Each row of a before or after table is a point. The points were changed in one or more steps. Then noise was added and the rows were shuffled. The steps act on columns, c1 being the first. Name the steps. A step turns or swaps two columns, mirrors them in a line or flattens them onto one, adds a multiple of one to another, or multiplies or shifts one. Angles are multiples of 10 degrees, from the lower column toward the higher: turns from -170 to 170, lines from 10 to 170 but not 90. Use the fewest steps. Two steps may share a column if one is a turn and the other turns, adds or multiplies; they go together, in the order done. Otherwise the lowest column goes first.
In the rows, 128 means zero.

Before, 8 rows:
[[120 136 113]
 [186  90 146]
 [143 101 117]
 [118 132 116]
 [155  79 131]
 [164 107 137]
 [106 147 119]
 [136 122 202]]
After:
[[135  88 188]
 [131 107 164]
 [119 131 118]
 [123 147 103]
 [200 123 150]
 [114 136 118]
 [115 102 140]
 [126  82 157]]
Steps: mirror c1 and c3 in the line at 50 degrees

Before (10 x 6):
[[146 148  98  77  77 167]
 [160 172 133 100 155 150]
 [143 146 133  93 138  85]
 [152 153  85 155 131  87]
 [ 92 148  90 118 142 126]
 [161 128 158 157 146 119]
 [121 182  96 151 109 134]
 [168 156 117 111 143 157]
 [102 125 102 115 106 156]
 [ 97 193 152 135  97 139]]
After (10 x 6):
[[111 123 101 115 106 156]
 [154 172 132 100 156 151]
 [153 129 157 156 146 118]
 [154 156 117 112 145 156]
 [145 154  84 153 133  86]
 [142 146  96  77  78 166]
 [121 183  95 151 109 134]
 [137 146 133  93 135  84]
 [102 150  88 118 141 125]
 [106 191 149 134  99 138]]
Steps: multiply c1 by 0.7

Before (12 x 8):
[[136 148 118 139 117 138 134  75]
 [154 103 133 145 147 146 156  63]
 [138 102 118 143 135 136 137  67]
 [118 105 107 111 142 146 161  81]
 [111 104 142 152 146 139 125  75]
 [161 130 122 150 153 160 105 132]
 [173 123 161 159 129 138 143 166]
 [179 120 169 115 133 126 106 154]
 [115  81 109 140 102 137 146  69]
 [178 131 135 151 148 162 100 162]
 [104 124 143 125 126 155 151  95]
 [160 129 145 145 152  99 128 170]]
After:
[[113  81  90 140 102 113 146  69]
 [103 124 158 127 127 154 151  96]
 [178 131 143 151 149 181 100 163]
 [138 102 107 143 135 143 137  67]
 [160 129 162 146 152 123 127 170]
 [161 130 115 151 153 185 105 134]
 [118 105  87 111 142 159 162  82]
 [178 120 211 115 132 133 106 154]
 [173 124 195 161 130 139 143 167]
 [137 148 108 139 117 127 135  75]
 [154 102 140 146 148 166 156  62]
 [111 104 157 151 146 156 125  75]]
Steps: multiply c3 by 2; add 1 times c5 to c6

Before (8 x 9):
[[108 158 168  87 157 169 108 140  71]
 [116 191 143  84 122 164 142 107 119]
 [130 158 104  93  99 101  96 138 143]
 [133 130 149 173 133 133  94 127 143]
 [197 115 136 173 112 144 128 117 159]
 [117 138 136 153 108 148 150  83  69]
 [131 128 109 129 154 128 126  87 104]
 [136 103 127 122 114  98 146  63 129]]
After, 8 rows:
[[117 193 144  83 122 148  95 108 117]
 [117 137 137 152 109 155 109  84  68]
 [132 127 109 130 153 126 129  86 103]
 [197 115 138 174 111 132 113 119 159]
 [130 158 104  94  97  92 147 138 145]
 [136 103 127 120 114 141 160  62 129]
 [108 158 168  86 158 114  83 141  71]
 [133 130 150 172 134  96 119 126 143]]
Steps: turn c6 and c7 by -80 degrees

Before (11 x 12):
[[ 76 151 113 141 174 159 123 108  90 149  85 128]
 [146 117 102 125 145 162 138 155 168 127 150 146]
 [ 94 106 113 108 113  91 100 114 140 131  97 117]
 [153 135 117 148  98 152  94 128 121 100 172 100]
 [144  89 133 116 172  70 152 123  72 119 129 177]
 [ 81 117 133 150 140 131 182 129 105 146 116 151]
 [124 162  82 159 159  82 103 128 159 125 111 175]
 [121 104  73 106 149 143 134 105 118 126 169 118]
 [166 154  85  99 152 138 172  89 165 140 157 103]
 [130 165  78 102 114 127 157 126 133 123 101 131]
 [125 134 106 116 105 144 109 141  77 164 172 106]]
After, 11 rows:
[[129 109 164 100 129 133 158 167 131 124  99  99]
 [121 151 158 120 155 140 153 183 122 126 169 141]
 [126  69 165 171 143  80 113 155 159 125 113 121]
 [166 135 139 115 163 137 197 183 167 144 156  93]
 [146 119 166 130 145 163 153 124 169 128 149 148]
 [127 147 155 108 112 143 100 132  79 162 173 113]
 [ 76 116 129 159 163 161 142 156  85 156  86 109]
 [ 97 152 132 104 125  94  96 147 140 127  96 139]
 [145 109 124 135 173  72 182 128  71 117 129 187]
 [157 145 137 134  91 149  71 132 119 100 171 109]
 [ 84 110 122 153 125 130 181 125 106 147 117 150]]
Steps: mirror c2 and c12 in the line at 120 degrees; turn c3 and c8 by -140 degrees; turn c4 and c5 by -30 degrees; add 0.7 times c5 to c7

Before:
[[114 116 133 145  86 107 138 104  76 147 151 115 144 151]
 [163 137 136 145 135 108 110 147 117 150 116 152  95 104]
 [114 130  65 201 160 127 108 151 138 152 138 164 146 147]
 [151 106 106  83 168 107  87  90 154 115 115 127  87  75]
 [156 118  74 125  99 172 125 125 138 134 161  68 111 136]
 [166 131 141 151  58 126 104 137 142 108 159 116 111 153]
 [127 115  62 117 157 123  94 125 148 122 123 154  71 121]
 [136 101 143 154 167 104 124 124 106 123 121 116  98 114]]
After, 8 rows:
[[138 101 144 153 178 105 126 125 106 123 123 116  99 116]
 [149 117  74 127  92 172 126 126 137 134 164  68 109 136]
 [154 105 107  83 180 107  87  91 154 116 119 127  86  77]
 [128 116  63 115 165 123  96 123 148 121 123 153  74 120]
 [111 116 133 145  74 107 135 104  76 147 149 114 143 151]
 [112 132  65 201 169 127 108 151 138 152 135 164 146 146]
 [164 136 135 145 137 108 110 149 117 150 121 153  96 102]
 [161 131 143 151  38 125 104 137 142 107 166 117 110 152]]
Steps: turn c1 and c11 by 10 degrees; multiply c5 by 1.3

Before (11 x 18):
[[ 89 153 156 131 165 154  89 164 150 136 111 130 144  94 100 107  91 112]
 [158 172 102 168  70  76 163 161 138 157 109 134 146 114 177  87 128 122]
 [138 147 146 131 147  96 143 170  88 131  89  96 148  86 111 123 134 124]
 [161  97 152  98 146  90 139 154 147  81 126 112 117 147 126 160 180 101]
 [107 106 102 183 129 110 171  91 145 101  98 120 116 105 112 129 109 117]
 [113 128 111 124 163 162 147 136 132 116 168 173 104  90 126  99 114 168]
 [ 70 166 173 123 102 123 139  92  88 146 108  93 132 119 124 144 106 144]
 [149 113 165 145 163 149 100 141 125 139 152 171 103 154 124  92 112 126]
 [ 92 143  83 136  79  98  88  77 105  80 173 140 170 120 187 150 102  98]
 [110 108 113 136 114 111 141  87 136 108  94 126 143 104  92 156 101 142]
 [147 107 127 159 155 102 141 102 162 148 161 179 118 156 145 146 121 103]]
After:
[[149 107 167 146 180 107 104 140 132 137 111 127  99 178 124  92 112 126]
 [ 91  82  82 134  86 155  87  74 115  77 135 139 182 133 188 149 101  97]
 [138 164 146 132 149 159 142 168  97 129 154 146 147  80 110 123 133 123]
 [ 91 142 155 131 167 101  88 164 160 135 156 156 142 111 101 105  91 112]
 [106 161 103 181 184 146 169  91 154  99 110 142 122 109 111 131 109 119]
 [112  88 110 124 158  95 148 137 142 116 121 180 106 149 126  99 118 169]
 [161 133 152  97 114 166 140 155 158  81  95 104 132 122 126 160 181  99]
 [ 69 142 174 122  98 135 138  92  97 148 166 117 127  94 122 145 104 142]
 [149 100 126 159 187 153 141 100 171 146 102 129 112 186 146 147 123 103]
 [112 167 115 135 121 145 142  86 145 108 113 146 150 115  93 158 100 144]
 [158 140 103 167 111 180 163 161 148 156 174 142 137 126 178  88 128 122]]
Steps: turn c2 and c11 by 100 degrees; add 1 times c4 to c5; multiply c6 by -1; shift c9 by 10; add -0.3 times c10 to c13; turn c12 and c14 by 60 degrees

Before:
[[131 133 142  95 126 162 166 100 157 136 145 125 127 148 123  97 133 120
  114 167  90 114 167 113]
 [117 152 127 128 127 155 117 111 105  91 110 131 109 148 114 126 148 148
  176 133 137 133 116 117]
 [126 133  85 132 116 110 135 134 125 137 134 131 118 125 139  95 119 149
  105 114  87  77 163 152]
 [134 136 159  98 139 147 171 153 133 138 135 116 108 145 117  85 150 119
  101 176 107 116 146 135]
 [110 154 127 136 121 119 122 100 124 100 108 133 135 121 117 144 118 116
  158 133 122 155 126 128]
 [124 159 124 129 110 146 125 131 135 110 105 120 131 126 175 156 129 142
  161 136 136 150 104 127]
 [133 141 125 120 117 145 130  96  89 101 107 118 123 126 120 151 108 145
  158 127 157 132 118 143]
 [119 163 142 103 121 150 124 107 110 105  92 136 134 124 145 135 121 136
  167 118 132 157 150 151]
 [118 140 114 123 125 109 113 122 128 140 125 127 144 127 135  93 131 161
   92 116  77  55 113 138]]
After (9 x 24):
[[117 153 126 127 127 155 150 110 105  90 110 132 130 149 113 126 149 148
  248 134 148 132 114 119]
 [130 133 142  93 125 161 111 101 158 137 145 125 161 147 124  98 133 121
   95 166  85 114 167 114]
 [134 141 125 120 117 144 133  96  89  99 108 117 132 126 120 150 109 144
  204 127 152 132 119 144]
 [133 136 159  99 139 147 124 153 134 139 135 117 175 147 117  85 149 119
   61 175 102 117 146 134]
 [124 160 125 129 109 146 127 132 135 111 106 121 124 124 175 156 129 143
  211 137 140 149 105 127]
 [120 163 141 104 121 151 126 106 110 106  91 135 122 123 146 136 122 136
  225 118 141 159 149 152]
 [111 154 126 136 121 119 125 100 126 100 109 134 120 120 116 145 119 116
  203 133 138 155 126 128]
 [117 141 115 123 124 108 120 120 128 140 125 127 108 127 134  94 130 160
   39 115  87  55 111 137]
 [126 133  84 134 115 110 134 134 123 136 133 131 141 126 140  97 120 148
   72 114  88  77 162 151]]
Steps: add -1 times c1 to c21; turn c7 and c13 by 120 degrees; multiply c19 by 2.5
